Every row gives one point. Each copy is the shape, with its points in the same order, stretched, turned, moved and blurred by noise. Say if it was mirrored as well.

Shape (7 x 2):
[[-0.04 -0.15]
 [-0.22  0.28]
 [-0.34 -0.70]
 [-0.43 -0.57]
 [-0.08  0.74]
 [-0.17 -0.20]
 [-0.37  0.44]]
Copy 1 (7 x 2):
[[-0.14  0.26]
 [ 0.16  0.20]
 [-0.54 -0.01]
 [-0.49  0.02]
 [ 0.54  0.33]
 [-0.23  0.25]
 [ 0.36  0.06]]
Copy 1 is: mirrored
Copy 2 (7 x 2):
[[-0.11  0.20]
 [ 0.40  0.14]
 [-0.56  0.74]
 [-0.32  0.81]
 [ 0.76 -0.27]
 [-0.16  0.36]
 [ 0.70  0.24]]
Copy 2 is: only turned
Copy 3 (7 x 2):
[[-0.30 -0.29]
 [ 0.00  0.14]
 [-0.67 -0.42]
 [-0.65 -0.28]
 [ 0.27  0.24]
 [-0.30 -0.24]
 [-0.11  0.34]]
Copy 3 is: only turned

Shape (8 x 4):
[[ 0.75 -0.12  0.02 -0.19]
 [ 0.38  0.34 -0.05  0.47]
 [ 0.31 -0.17 -0.26 -0.18]
 [-0.50 -0.19 -0.05  0.29]
 [ 0.03 -0.49  0.71  0.21]
 [-0.55  0.42  0.58  0.09]
 [-0.05 -0.43 -0.47  0.08]
 [-0.54 -0.54 -0.07 -0.36]]
Copy 1 (8 x 4):
[[ 0.16 -0.45  0.51  0.22]
 [ 0.23  0.38  0.88 -0.28]
 [ 0.03 -0.15  0.03  0.38]
 [ 0.03  0.21 -0.39 -0.39]
 [ 0.34 -0.62  0.19 -0.78]
 [-0.52  0.01 -0.02 -0.77]
 [ 0.30  0.09 -0.38  0.13]
 [-0.22 -0.37 -0.94  0.03]]
Copy 1 is: mirrored
Copy 2 (8 x 4):
[[ 0.22 -0.42 -0.56  0.03]
 [-0.03 -0.26 -0.57 -0.48]
 [ 0.09  0.14 -0.48  0.04]
 [-0.51  0.04 -0.03 -0.11]
 [-0.27 -0.94 -0.21  0.12]
 [-0.09 -0.62  0.38 -0.36]
 [-0.42  0.43 -0.39  0.06]
 [-0.30  0.27  0.21  0.43]]
Copy 2 is: mirrored
Copy 3 (8 x 4):
[[-0.37  0.61 -0.17  0.12]
 [ 0.28 -0.49  0.04  0.45]
 [-0.40  0.51  0.19 -0.13]
 [ 0.09 -0.38 -0.04 -0.36]
 [ 0.17 -0.05 -0.90 -0.49]
 [-0.44 -0.95 -0.16  0.15]
 [ 0.07  0.39  0.15 -0.44]
 [-0.59  0.37  0.03 -0.79]]
Copy 3 is: mirrored
Copy 4 (8 x 4):
[[ 0.23  0.10 -0.59 -0.15]
 [ 0.20 -0.49 -0.03 -0.49]
 [-0.06  0.00 -0.29  0.03]
 [-0.10 -0.50  0.11  0.32]
 [ 0.84 -0.30 -0.59  0.38]
 [ 0.27 -0.25  0.58  0.41]
 [-0.34 -0.36 -0.39  0.14]
 [-0.35  0.06 -0.10  0.77]]
Copy 4 is: mirrored

Shape (14 x 8):
[[-0.05  0.51  0.27 -0.51  0.21  0.28 -0.33  0.17]
 [ 0.48 -0.48 -0.36 -0.49  0.03  0.09 -0.36  0.09]
 [ 0.37  0.34  0.22  0.17 -0.50  0.49  0.39  0.53]
 [-0.06  0.48  0.07 -0.38 -0.44  0.23  0.06 -0.17]
 [-0.01 -0.43  0.14  0.32  0.43 -0.30  0.49  0.02]
 [-0.41  0.36 -0.42  0.39  0.10  0.49  0.05 -0.45]
 [ 0.26  0.39  0.26 -0.18 -0.51  0.45 -0.18 -0.44]
 [-0.42  0.01  0.35 -0.25  0.44 -0.08 -0.07 -0.39]
 [ 0.09  0.43 -0.23  0.17  0.29 -0.01 -0.40 -0.20]
 [ 0.34 -0.32  0.10  0.44  0.26  0.30  0.05 -0.05]
 [-0.33  0.08  0.63 -0.12  0.45 -0.27 -0.25  0.09]
 [-0.32 -0.41 -0.17 -0.30  0.29  0.57 -0.34  0.36]
 [-0.31  0.23  0.08 -0.20  0.47  0.42 -0.11  0.52]
 [ 0.28 -0.50  0.61  0.12 -0.34 -0.21  0.10  0.33]]
Copy 1 (14 x 8):
[[ 0.15  0.77 -0.17 -0.15  0.43 -0.27  0.27 -0.20]
 [ 0.58  0.22 -0.61 -0.02  0.02 -0.01 -0.44 -0.74]
 [-0.76  0.32  0.66  0.25  0.45  0.29  0.05 -0.77]
 [ 0.13  0.48  0.53 -0.17 -0.02 -0.04  0.30 -0.32]
 [-0.44 -0.63 -0.81  0.75  0.19 -0.28  0.32 -0.09]
 [ 0.04 -0.43  0.37 -0.67 -0.10 -0.52  0.76 -0.50]
 [-0.08  0.63  0.49 -0.60  0.02  0.42  0.43 -0.38]
 [ 0.01  0.22 -0.66  0.00 -0.02 -0.50  0.56  0.28]
 [ 0.41 -0.34 -0.08 -0.40  0.51 -0.14  0.61 -0.27]
 [-0.58 -0.29 -0.48 -0.11  0.26  0.10  0.23 -0.53]
 [-0.21  0.26 -0.69  0.22  0.49 -0.36  0.40  0.51]
 [ 0.05  0.43 -0.50 -0.24 -0.11 -0.75 -0.46 -0.56]
 [-0.13  0.43 -0.28  0.04  0.40 -0.73  0.11 -0.38]
 [-0.72  0.11 -0.28  0.55  0.35  0.33 -0.26  0.00]]
Copy 1 is: only turned
Copy 2 (14 x 8):
[[ 0.10  0.17 -0.34 -0.26 -0.11 -0.21 -0.06  0.93]
 [-0.03 -0.65  0.33 -0.75 -0.48 -0.12  0.35  0.38]
 [ 0.15 -0.26  0.00  0.20  0.76 -0.42  0.48 -0.15]
 [ 0.35  0.18 -0.05  0.16 -0.25  0.06  0.51  0.44]
 [-0.81 -0.08  0.14  0.28  0.31  0.18  0.07 -0.86]
 [ 0.18 -0.54 -0.16  0.45  0.23  1.08  0.29  0.21]
 [ 0.39 -0.49 -0.18  0.36 -0.61 -0.18  0.58  0.56]
 [-0.34  0.20 -0.04  0.30 -0.54  0.23 -0.17  0.24]
 [ 0.09 -0.54 -0.80 -0.22  0.05  0.41  0.11  0.36]
 [-0.40 -0.99  0.00  0.23  0.10  0.03  0.15 -0.29]
 [-0.30  0.24 -0.30  0.05 -0.19 -0.22 -0.64  0.03]
 [ 0.07 -0.45  0.68 -0.34 -0.02  0.24 -0.38  0.48]
 [-0.11  0.07  0.00 -0.23  0.51  0.10 -0.33  0.56]
 [-0.18 -0.35  0.32  0.13 -0.10 -0.72 -0.18 -0.83]]
Copy 2 is: mirrored
Copy 3 (14 x 8):
[[-0.16  0.22  0.08  0.70 -0.62 -0.20  0.12  0.60]
 [ 0.14  0.44  0.69  0.30  0.17 -0.17 -0.06 -0.04]
 [-0.66  0.48  0.27 -0.60 -0.20  0.06  0.61  0.59]
 [-0.31  0.15  0.40 -0.02 -0.56 -0.31 -0.32  0.65]
 [-0.22 -0.11 -0.34 -0.13  0.36  0.51  0.24 -0.07]
 [ 0.54 -0.20  0.38 -0.06 -0.28  0.18 -0.10  0.95]
 [-0.45 -0.29  0.74  0.01 -0.30 -0.44 -0.12  0.93]
 [-0.22 -0.32 -0.24  0.64 -0.14  0.19 -0.31  0.49]
 [ 0.39 -0.42  0.29  0.39 -0.42 -0.18  0.32  0.39]
 [-0.13 -0.11  0.32 -0.01  0.40  0.39  0.54  0.30]
 [-0.45 -0.12 -0.57  0.85 -0.17 -0.11  0.02  0.38]
 [ 0.23  0.83  0.07  0.61  0.24  0.09  0.11  0.59]
 [ 0.12  0.65 -0.19  0.69 -0.40  0.23  0.40  0.66]
 [-0.98  0.18 -0.17 -0.14  0.65 -0.23  0.18  0.04]]
Copy 3 is: only turned

Shape (17 x 11):
[[ 0.38  0.16 -0.32 -0.15  0.27 -0.57 -0.60  0.22  0.10  0.44 -0.47]
 [-0.56  0.14 -0.35  0.49  0.19  0.30  0.33 -0.25  0.15 -0.60  0.16]
 [-0.24  0.39 -0.24 -0.12 -0.13  0.43 -0.31 -0.19 -0.17  0.21  0.08]
 [-0.36  0.33 -0.04 -0.40 -0.36  0.18 -0.68  0.01 -0.23  0.15  0.33]
 [ 0.51 -0.02  0.18 -0.18 -0.45 -0.11 -0.03 -0.41  0.25 -0.45 -0.44]
 [-0.15 -0.34  0.36 -0.44 -0.43 -0.56 -0.09 -0.26  0.28  0.03  0.10]
 [-0.38  0.66  0.37  0.33  0.31 -0.28  0.35 -0.71  0.70  0.25  0.36]
 [-0.04  0.35 -0.50 -0.33 -0.16  0.14  0.16 -0.36 -0.01  0.00  0.38]
 [ 0.24 -0.33 -0.43 -0.21 -0.27 -0.40 -0.28  0.45 -0.25  0.31  0.51]
 [-0.59 -0.34  0.43 -0.46  0.62 -0.22 -0.07  0.16 -0.34 -0.10 -0.12]
 [ 0.35  0.03 -0.40  0.14 -0.07  0.16  0.33  0.41  0.02 -0.59  0.09]
 [-0.33 -0.17  0.56 -0.47 -0.38  0.28  0.36  0.32 -0.15  0.11 -0.30]
 [ 0.43 -0.38 -0.41 -0.26  0.23  0.16  0.27  0.37  0.33  0.00  0.28]
 [-0.35  0.62  0.26 -0.51 -0.40  0.37  0.45 -0.54  0.54  0.28 -0.07]
 [ 0.22 -0.22 -0.13  0.38 -0.38 -0.24 -0.58 -0.51 -0.33  0.31  0.12]
 [-0.54  0.61 -0.08  0.38  0.28  0.15  0.23 -0.49 -0.46 -0.14  0.65]
 [-0.57 -0.12 -0.22  0.17  0.19 -0.05  0.37  0.15 -0.45 -0.18 -0.18]]
Copy 1 (17 x 11):
[[-0.05  0.33  0.72  0.10  0.03 -0.50  0.05 -0.73 -0.45 -0.46  0.80]
 [-0.13  0.04 -0.33  0.48 -0.07  0.08 -0.05  0.80 -0.18 -0.62 -0.47]
 [-0.15 -0.21 -0.29  0.36 -0.22  0.64 -0.30  0.36 -0.30 -0.27  0.47]
 [-0.22 -0.43 -0.41 -0.19 -0.31  0.70 -0.01  0.02 -0.28 -0.06  0.53]
 [ 0.32  0.00 -0.51 -0.49  0.34 -0.30 -0.65  0.04 -0.29  0.22 -0.06]
 [ 0.25 -0.29 -0.52 -0.34  0.34  0.14  0.23 -0.53  0.03  0.25 -0.20]
 [-0.18 -0.44  0.02  0.69  0.66  0.44 -0.32 -0.33 -0.62 -0.72 -0.92]
 [ 0.00  0.18 -0.50  0.24  0.51  0.63 -0.07  0.32  0.08 -0.57 -0.02]
 [ 0.29  0.40  0.04 -0.26 -0.14  0.20  0.65 -0.17  0.08 -0.52  0.43]
 [-0.56 -0.18  0.13  0.23 -0.40  0.37  0.58 -0.40  0.46  0.46 -0.21]
 [ 0.16  0.46  0.15 -0.20  0.00 -0.17 -0.01  0.92 -0.09 -0.31 -0.18]
 [ 0.06 -0.62 -0.19 -0.03 -0.06  0.67  0.20  0.65  0.40  0.92 -0.07]
 [ 0.21  0.72  0.15  0.21  0.52  0.16  0.51  0.30 -0.21 -0.11  0.08]
 [-0.03 -0.69 -0.57  0.38  0.98  0.83 -0.35  0.57 -0.22  0.18 -0.29]
 [ 0.41  0.09 -0.32 -0.05 -0.58  0.13 -0.48 -0.62 -0.21 -0.64  0.48]
 [-0.49 -0.18 -0.21  0.53 -0.30  0.86 -0.30  0.27  0.22 -1.01 -0.72]
 [-0.12  0.04  0.13  0.36 -0.43  0.13  0.32  0.50  0.55 -0.26 -0.21]]
Copy 1 is: only turned
Copy 2 (17 x 11):
[[-0.26 -0.38  0.04  0.33  0.74 -0.83 -0.18  0.11  0.21 -0.27 -0.09]
 [-0.32  0.03 -0.08  0.14 -0.59 -0.06  0.22  0.55 -0.59  0.40 -0.14]
 [ 0.06 -0.66  0.21 -0.26 -0.29  0.04 -0.18  0.02 -0.08 -0.15 -0.03]
 [ 0.22 -0.71  0.08 -0.23 -0.45 -0.03 -0.07  0.05  0.19 -0.61 -0.01]
 [-0.33  0.31  0.06 -0.40 -0.19  0.43  0.20 -0.22  0.19  0.20  0.28]
 [-0.09  0.03 -0.37 -0.69  0.01 -0.01  0.57 -0.14  0.42 -0.43 -0.41]
 [-0.33 -0.93 -0.27 -0.71  0.42  0.09  0.61  0.31  0.37  0.70 -0.42]
 [ 0.06 -0.22  0.30 -0.36 -0.14 -0.14  0.49 -0.05 -0.40 -0.04 -0.07]
 [ 0.37  0.12 -0.29  0.16 -0.13 -0.69  0.37 -0.36 -0.47 -0.71 -0.14]
 [ 0.29 -0.01 -0.38  0.37  0.38  0.03 -0.08  1.05  0.22 -0.12 -0.34]
 [ 0.21  0.50  0.02  0.61 -0.72 -0.25  0.08  0.10 -0.62  0.38  0.23]
 [ 0.65  0.10 -0.06 -0.39 -0.73  0.21 -0.48  0.08  0.38  0.08 -0.30]
 [ 0.30  0.35  0.00  0.68 -0.08 -0.16  0.34 -0.22 -0.57  0.24 -0.28]
 [ 0.08 -0.68  0.40 -1.07 -0.41  0.35  0.16 -0.12  0.56  0.38 -0.47]
 [-0.38 -0.23 -0.43 -0.69  0.27  0.03  0.24 -0.42 -0.31 -0.58  0.17]
 [ 0.14 -0.62 -0.21 -0.34 -0.05  0.08  0.39  0.67 -0.48  0.31  0.18]
 [ 0.13  0.23 -0.17  0.07 -0.26 -0.50 -0.18  0.73 -0.46  0.04 -0.21]]
Copy 2 is: mirrored
Copy 3 (17 x 11):
[[-0.13  0.16 -0.10 -0.18 -0.67  0.47 -0.24  0.04  0.06 -0.42 -0.16]
 [-0.18  0.37  0.36  0.48  0.58 -0.01  0.15 -0.53  0.38  0.27  0.30]
 [ 0.07  0.11  0.10 -0.49  0.08 -0.10  0.04 -0.57 -0.04  0.05  0.60]
 [ 0.24 -0.20 -0.04 -0.76  0.21  0.22  0.42 -0.42  0.20  0.01  0.31]
 [ 0.45  0.18  0.11 -0.46 -0.10  0.08 -0.62  0.02  0.10  0.41 -0.33]
 [ 0.15  0.02 -0.56 -0.04  0.26  0.08  0.35  0.05  0.80  0.23 -0.27]
 [ 0.31  0.02 -0.30  1.15  0.13 -0.57 -0.28 -0.67  1.31 -0.39  0.69]
 [ 0.12  0.19 -0.11 -0.35  0.02  0.02  0.04 -0.84  0.36  0.34  0.25]
 [-0.44 -0.38 -0.32 -0.22 -0.16  0.63  0.47 -0.12  0.19  0.26 -0.46]
 [-0.12  0.40 -0.20 -0.07  0.51 -0.15  0.70 -0.27  0.22 -0.44 -0.48]
 [-0.08  0.04  0.53 -0.17 -0.18  0.34 -0.06 -0.41  0.09  0.47 -0.49]
 [ 0.21  0.16 -0.04 -0.29  0.06 -0.52  0.86 -0.24 -0.01  0.22 -0.01]
 [-0.36 -0.01  0.14 -0.39 -0.23 -0.07 -0.05 -0.42  0.63  0.42 -0.54]
 [ 0.59  0.32 -0.17 -0.24 -0.05 -0.91  0.14 -0.81  0.76  0.27  0.84]
 [-0.24 -0.20 -0.34  0.27  0.20  0.45 -0.43  0.12 -0.22  0.12  0.20]
 [ 0.09  0.05  0.01  0.74  0.55 -0.04  0.08 -1.03  0.29 -0.20  0.45]
 [-0.30  0.47  0.06  0.48  0.34  0.09  0.71 -0.38 -0.32  0.03  0.03]]
Copy 3 is: mirrored
Copy 4 (17 x 11):
[[ 0.31 -0.47 -0.34 -0.49 -0.21  0.52  0.69 -0.91 -0.71 -0.21 -0.46]
 [ 0.91  0.19  0.61 -0.03  0.60 -0.12 -0.52 -0.13 -0.50 -0.18  0.28]
 [ 0.57 -0.62 -0.25  0.02  0.50  0.14  0.26 -0.19  0.14  0.20  0.17]
 [ 0.50 -0.55 -0.50  0.32  0.41 -0.17  0.28 -0.53  0.72  0.10  0.12]
 [ 0.08  0.01  0.41 -0.42 -0.34 -0.11  0.54  0.03 -0.05 -0.13 -0.40]
 [-0.15 -0.26  0.35  0.33 -0.73 -0.11 -0.19 -0.46  0.26  0.02 -0.28]
 [ 0.10 -1.02  1.01  0.15  0.42 -0.05 -0.25 -0.78 -0.67  0.08  0.59]
 [ 0.20 -0.53  0.04  0.42  0.55  0.10 -0.23  0.15 -0.05  0.04 -0.40]
 [-0.28  0.40 -0.72  0.20  0.16  0.21 -0.02 -0.48  0.08  0.14 -0.81]
 [ 0.42 -0.33  0.00 -0.17 -0.43  0.58 -0.36 -0.34  0.01 -0.99  0.69]
 [ 0.12  0.62 -0.22 -0.46  0.54 -0.21  0.11 -0.02 -0.44 -0.39 -0.57]
 [-0.21 -0.40 -0.23 -0.56 -0.37 -0.02 -0.10  0.22  0.47 -0.24  0.39]
 [-0.24  0.33 -0.56 -0.03 -0.09 -0.15 -0.11  0.04 -0.91 -0.39 -0.50]
 [ 0.01 -1.46  0.27 -0.07  0.00 -0.34 -0.17  0.27  0.11  0.12  0.25]
 [ 0.30  0.27  0.28  0.34  0.25  0.35  0.46 -0.56  0.09  0.82 -0.14]
 [ 0.47 -0.27  0.48  0.44  1.29  0.49 -0.36 -0.27 -0.01  0.02  0.60]
 [ 0.51 -0.01  0.13 -0.26  0.26  0.46 -0.56 -0.05 -0.10 -0.27  0.11]]
Copy 4 is: only turned

Shape (16 x 12):
[[ 0.49  0.15  0.52  0.12 -0.92  0.10  0.49 -0.09  0.11 -0.59  0.03  0.92]
 [ 0.76 -0.38 -0.21 -0.54 -0.25 -0.27  0.42  0.98  0.47  0.03 -0.03 -0.09]
 [-0.39  0.13  0.19 -0.02 -0.48 -0.15  0.10 -0.04 -0.33  0.14  0.40 -0.25]
 [ 0.02 -0.28 -0.06 -0.77  0.05  0.08  0.38  0.19 -0.15 -0.78 -0.10 -0.32]
 [-0.27 -0.39  0.84 -0.07 -0.06 -0.03  0.07 -0.21 -0.07  0.19  0.06  0.53]
 [ 0.62 -0.53  0.08  0.07  0.06  0.53  0.53  0.39  0.19  0.14  0.01 -0.57]
 [ 1.52  0.01 -0.12  0.46  0.23 -0.24  1.22 -0.20 -0.34 -0.23  0.35  0.07]
 [-0.50 -0.19 -0.19 -0.04  0.23  0.29  0.02 -0.06 -0.28  0.17  0.31  0.21]
 [-0.51 -0.17  0.40  0.50 -0.13 -0.31 -0.32  0.27 -0.20  0.02 -0.10  0.27]
 [-0.42 -0.28  0.11  0.16  0.20 -0.36 -0.20  0.03  0.17 -0.36  0.94 -0.20]
 [-0.34 -0.50 -0.11  0.29 -0.04 -0.12 -0.09  0.32  0.55 -0.63  0.42 -0.06]
 [ 0.22 -0.39  0.12  0.04 -0.04  0.31 -0.55 -0.12 -0.42  0.03  0.28 -0.35]
 [-0.48 -0.55 -0.02  0.08 -0.11 -0.19 -0.25 -0.32 -0.13  0.20 -0.06 -0.37]
 [-0.10 -0.50 -0.16 -0.02 -0.29  0.11 -0.39 -0.32  0.06  0.12  0.24 -0.28]
 [-0.29  0.27  0.10  0.15  0.29 -0.25 -0.22  0.05  0.35  0.19 -0.06 -0.37]
 [-0.45 -0.13  0.01  0.06 -0.08 -0.33  0.27  0.72  0.35 -0.05 -0.04 -0.50]]
Copy 1 (16 x 12):
[[ 0.16 -0.13 -1.13 -0.38 -0.24 -0.14  0.88  0.72 -0.60  0.20 -0.16  0.03]
 [-0.28  1.24 -0.47 -0.45  0.00 -0.19  0.48  0.98 -0.27 -0.15 -1.01 -0.54]
 [-0.42 -0.16  0.03 -0.33  0.16 -0.37 -0.13 -0.08 -0.05  0.31 -0.14  0.37]
 [-0.30  0.56 -0.32 -0.69  0.38  0.31  0.33  0.11  0.03 -0.20  0.21 -0.23]
 [-0.22 -0.32 -0.42 -0.02 -0.45 -0.56 -0.03 -0.08 -0.75 -0.57 -0.01  0.32]
 [-0.73  0.83 -0.52  0.31 -0.09  0.38  0.15  0.62  0.00 -0.29 -0.15 -0.14]
 [-0.48  1.61 -1.69  0.56  0.21  0.00  1.51  0.43 -0.26  0.12  0.64  0.02]
 [ 0.41  0.03 -0.09  0.13 -0.16 -0.28 -0.66 -0.13  0.09  0.09  0.24 -0.10]
 [ 0.35 -0.60  0.10  0.07 -0.56 -0.43  0.26 -0.27  0.04 -0.03 -0.26  0.31]
 [-0.03 -0.26 -0.36 -0.18  0.27 -0.39 -0.10 -0.23  0.55 -0.55  0.04  0.38]
 [ 0.15 -0.45 -0.41 -0.01 -0.20 -0.09  0.13  0.21  0.67 -0.43 -0.23 -0.39]
 [-0.20  0.16 -0.43  0.43  0.24  0.56 -0.34 -0.30  0.05 -0.05 -0.33  0.46]
 [-0.38 -0.37 -0.15  0.56  0.07 -0.03 -0.30 -0.56 -0.09 -0.11 -0.37 -0.09]
 [-0.36 -0.23 -0.34  0.57  0.25  0.17 -0.57 -0.18 -0.04 -0.10 -0.60 -0.08]
 [-0.28 -0.49  0.45 -0.02  0.34 -0.17  0.36  0.26  0.23 -0.32 -0.20  0.10]
 [-0.37 -0.04  0.35 -0.45 -0.19 -0.41  0.40  0.34  0.26 -0.12 -0.28 -0.27]]
Copy 1 is: mirrored
Copy 2 (16 x 12):
[[-0.53  0.80  0.73  0.07 -0.07 -0.25  0.21  0.02  0.40  0.66  0.05  0.51]
 [ 0.13  0.14  0.48  0.58  0.87 -0.50 -0.47 -0.48  0.05  0.23 -0.50  0.10]
 [ 0.01  0.07  0.01  0.23  0.12 -0.22  0.55  0.17 -0.37 -0.35 -0.04 -0.40]
 [ 0.28  0.24  0.44 -0.16  0.63 -0.05 -0.16  0.27  0.46 -0.43 -0.54 -0.44]
 [ 0.04  0.91 -0.05  0.20 -0.41 -0.05 -0.40  0.23 -0.03 -0.05  0.58  0.32]
 [-0.41  0.05  0.24 -0.12  0.37 -0.62 -0.59 -0.64 -0.35 -0.52 -0.32  0.32]
 [-0.39 -0.13  0.85 -0.17 -0.18 -0.67 -0.61 -0.56  0.67 -0.95  0.40  0.48]
 [ 0.18  0.47  0.06 -0.21 -0.14 -0.30 -0.29 -0.22 -0.17 -0.07 -0.02 -0.79]
 [ 0.32  0.45  0.06  0.22 -0.52  0.18 -0.26  0.26 -0.49  0.39  0.33  0.22]
 [ 0.36 -0.06  0.09  0.35 -0.49 -0.57 -0.41  0.31 -0.12 -0.31 -0.63 -0.85]
 [ 0.22 -0.05  0.16  0.17 -0.37 -0.42 -0.66  0.33 -0.28  0.42 -0.81 -0.46]
 [ 0.30  0.36 -0.19 -0.27 -0.20 -0.28 -0.12 -0.65  0.01 -0.52 -0.28  0.08]
 [ 0.37 -0.09 -0.43 -0.27 -0.18 -0.47 -0.24  0.17 -0.34 -0.22  0.08 -0.14]
 [ 0.15  0.03 -0.38 -0.28  0.01 -0.75 -0.09 -0.28 -0.08 -0.03 -0.30 -0.20]
 [-0.01 -0.56 -0.40  0.28  0.17  0.11 -0.46 -0.10  0.15  0.10 -0.01 -0.31]
 [ 0.18 -0.37  0.05  0.50  0.40 -0.07 -0.35  0.48 -0.61  0.14 -0.38 -0.35]]
Copy 2 is: only turned
